Every row gives one point. The points of each table are mixes of a few directions, plus a little noise. Count the directions of each table, and those that both share. Where both have some left over, give the other angles between the two spaces (their principal angles), to ten degrees, smallest first.

First, 6 rows:
0.041  0.014  0.096
-0.004  -0.001  -0.006
-0.048  -0.017  -0.111
-0.012  -0.004  -0.021
0.012  0.005  0.028
0.004  0.002  0.011
Second:
0.008  -0.038  0.016
0.009  -0.042  0.019
-0.002  0.011  -0.003
-0.009  0.033  -0.015
0.013  -0.062  0.031
-0.029  0.126  -0.060
0.011  -0.034  0.014
Directions: first 1, second 1, shared 0; angles 70

First, 6 rows:
0.002  0.020  -0.003  0.019
0.001  -0.048  0.005  -0.046
-0.003  -0.050  0.002  -0.052
0.004  0.023  -0.003  0.023
-0.001  0.102  -0.006  0.101
0.001  -0.046  0.004  -0.046
Second:
-0.031  0.006  0.025  -0.014
0.005  -0.029  0.003  0.001
-0.002  -0.017  0.005  0.000
0.098  0.021  -0.082  0.046
-0.072  0.019  0.052  -0.033
Directions: first 1, second 2, shared 0; angles 40

First (9 x 8):
0.001  -0.001  0.000  -0.001  -0.001  0.000  0.000  0.001
-0.056  -0.006  -0.016  0.028  0.029  0.004  0.021  0.015
-0.053  -0.006  -0.016  0.025  0.026  0.004  0.020  0.013
0.040  0.003  0.010  -0.020  -0.021  -0.002  -0.016  -0.009
0.181  0.017  0.051  -0.085  -0.089  -0.014  -0.068  -0.046
-0.087  -0.011  -0.024  0.041  0.044  0.007  0.034  0.023
-0.085  -0.009  -0.024  0.039  0.043  0.007  0.033  0.023
0.080  0.007  0.023  -0.040  -0.039  -0.006  -0.031  -0.021
-0.020  -0.002  -0.006  0.011  0.012  0.001  0.008  0.005
Second (9 x 8):
0.063  0.069  0.032  -0.044  -0.052  -0.023  -0.003  0.022
-0.062  0.062  0.010  0.129  0.012  -0.005  -0.007  0.023
0.049  0.012  0.018  -0.009  -0.069  0.055  -0.020  -0.011
0.021  0.001  0.004  -0.054  -0.017  0.011  0.025  0.009
-0.002  -0.076  -0.019  -0.016  0.033  0.024  0.023  -0.027
0.028  -0.004  0.001  -0.054  -0.011  -0.053  -0.087  -0.009
-0.052  0.001  -0.021  -0.053  0.000  -0.007  -0.023  0.026
-0.032  -0.045  -0.015  0.051  0.078  -0.034  0.032  -0.025
-0.022  -0.018  -0.005  0.054  0.025  0.033  0.059  -0.005
Directions: first 1, second 5, shared 1

First, 7 rows:
-0.006  -0.012  0.002  -0.011  -0.004  -0.012  -0.011  -0.026  0.018
-0.005  -0.006  0.001  -0.006  -0.003  -0.007  -0.007  -0.012  0.010
0.035  0.065  -0.013  0.058  0.023  0.068  0.065  0.141  -0.104
-0.021  -0.037  0.008  -0.035  -0.014  -0.040  -0.038  -0.084  0.062
0.013  0.025  -0.004  0.021  0.009  0.025  0.024  0.051  -0.038
-0.022  -0.042  0.010  -0.037  -0.016  -0.044  -0.042  -0.091  0.067
0.005  0.011  -0.002  0.009  0.003  0.011  0.010  0.023  -0.017
Second:
0.003  -0.031  -0.013  -0.021  -0.024  0.006  0.001  -0.052  -0.025
-0.033  0.054  -0.051  0.036  0.044  -0.071  -0.046  -0.012  -0.073
-0.057  -0.030  0.014  -0.041  0.019  -0.110  -0.046  -0.084  0.010
0.000  -0.021  0.032  -0.024  -0.006  0.016  0.041  0.026  -0.020
0.013  0.019  0.023  0.010  0.004  0.048  0.035  0.070  0.013
-0.045  0.001  0.047  -0.048  0.007  0.034  0.033  0.016  0.028
0.047  -0.017  -0.024  0.011  -0.044  0.066  -0.008  -0.030  0.056
0.071  0.026  -0.028  0.076  0.000  0.012  -0.010  0.065  0.011
Directions: first 1, second 5, shared 1
